Rows are points. Each copy is the shape, with its points in the same order, turned, moved and blurred by noise. Is it also mirrored, or only turned?
In the rows, zero is written as 128.

Shape, 7 rows:
[[ 10 107 115]
 [147 177 130]
 [130  88  77]
 [158 141 153]
 [155 109 154]
 [ 79 142 104]
 [ 53 119 119]]
Copy 1 (7 x 3):
[[ 40 192 128]
 [195 164 139]
 [122 102  99]
 [184 135 169]
 [161 119 178]
 [114 171 109]
 [ 74 173 142]]
Copy 1 is: only turned
Copy 2 (7 x 3):
[[172 120 232]
 [109 158 105]
 [183 100 114]
 [ 98 133  91]
 [100  89 110]
 [158 146 163]
 [157 133 200]]
Copy 2 is: mirrored
Copy 3, 7 rows:
[[ 67 233 123]
 [140  97 151]
 [179 183  94]
 [139  90 109]
 [136 105  81]
 [116 174 147]
 [ 92 195 128]]
Copy 3 is: only turned

Shape:
[[ 76 161 192  46]
 [ 86 140 191 142]
 [ 89  83 193 109]
 [ 91 151 173 121]
 [119 119  83 159]
 [103  62  99  96]
 [190  89 177 121]
 [178 132  98 137]
 [145  92 111 137]]
Copy 1 (9 x 4):
[[111 173  51 190]
 [124 111  43 122]
 [105  78  52 173]
 [127 128  61 131]
 [148  77 152 107]
 [129  58 143 190]
 [ 27  71 106 128]
 [ 85 103 165  97]
 [104  67 144 128]]
Copy 1 is: mirrored
Copy 2, 9 rows:
[[152 121 216  57]
 [135 102 204 154]
 [ 86 145 217 121]
 [138 105 186 129]
 [101 100  93 147]
 [ 45 146 133 101]
 [132 200 153 162]
 [133 153  87 156]
 [ 96 149 113 151]]
Copy 2 is: mirrored
Copy 3:
[[137 181  96  36]
 [150 109 122  70]
 [103 126 153  75]
 [152 135 114  78]
 [149 114 118 183]
 [ 74 156 132 150]
 [152 142 213 119]
 [178 153 158 188]
 [120 134 154 163]]
Copy 3 is: mirrored
Copy 4:
[[ 45 133 170  79]
 [ 84  86 151 153]
 [ 97 111 207 148]
 [ 90 109 145 123]
 [195  91 122 129]
 [185 116 210  98]
 [142 186 172 188]
 [189 150 122 137]
 [185 129 154 141]]
Copy 4 is: only turned

Shape (11 x 6):
[[114 125 167 158  96 160]
 [171 115 110 118 113 138]
 [142 102 143 107  93 120]
 [132 182 103  84 101 132]
 [100  94 157 188 107 124]
 [102 115 137 114 165 154]
 [100 116 137 108 126 127]
 [112 115 145 249 124 155]
 [163 110 148 131 167 175]
 [139 232 141 141 192 137]
 [127  91 160 173 102 123]]
Copy 1:
[[158  87 130 116 104 101]
 [154 112 190 143 136 141]
 [153 129 147 157 124 147]
 [171 143 153 145 192  88]
 [102  88 113 113  87 129]
 [155 128 143  67 126 147]
 [146 137 123 107 132 137]
 [ 82  51 141  85  74  88]
 [169 117 202  92  99 141]
 [162 166 189  54 134  32]
 [118  97 133 138  88 128]]
Copy 1 is: mirrored
Copy 2 (11 x 6):
[[151 152 141  99 175 135]
 [160 107 134 167 136 106]
 [159 158 143 162 147  98]
 [128 138 114 189 118 170]
 [151 167 139  70 146  98]
 [100 130 188 133 136 125]
 [121 160 161 144 130 122]
 [151 117 125  17 151 113]
 [121  84 171 138 173 102]
 [ 36  88  91 133 152 168]
 [155 156 136  95 155  83]]
Copy 2 is: mirrored
Copy 3:
[[118 110  84  90  91 139]
 [143 137 139 146 118 162]
 [153 107 107 150 118 129]
 [109 119 186 131 107 103]
 [107  98  54 100 138 156]
 [118 176  99 110 135 108]
 [119 133 101 126 133 101]
 [ 79 115  54  55 130 207]
 [157 188 109  97 118 158]
 [115 159 191  23 152 118]
 [131  99  65 111 129 164]]
Copy 3 is: only turned
Copy 4 (11 x 6):
[[162 122 158 159 174 143]
 [148 137 120 156  97 115]
 [154 158 131 126 125 141]
 [ 73 119 146 140 102 145]
 [191 114 145 122 189 111]
 [114 136  89 152 179 120]
 [123 143 118 122 163 129]
 [206  64 155 164 200  80]
 [150 129  75 198 148 127]
 [ 84  21  88 173 143 159]
 [196 127 141 132 163 121]]
Copy 4 is: mirrored
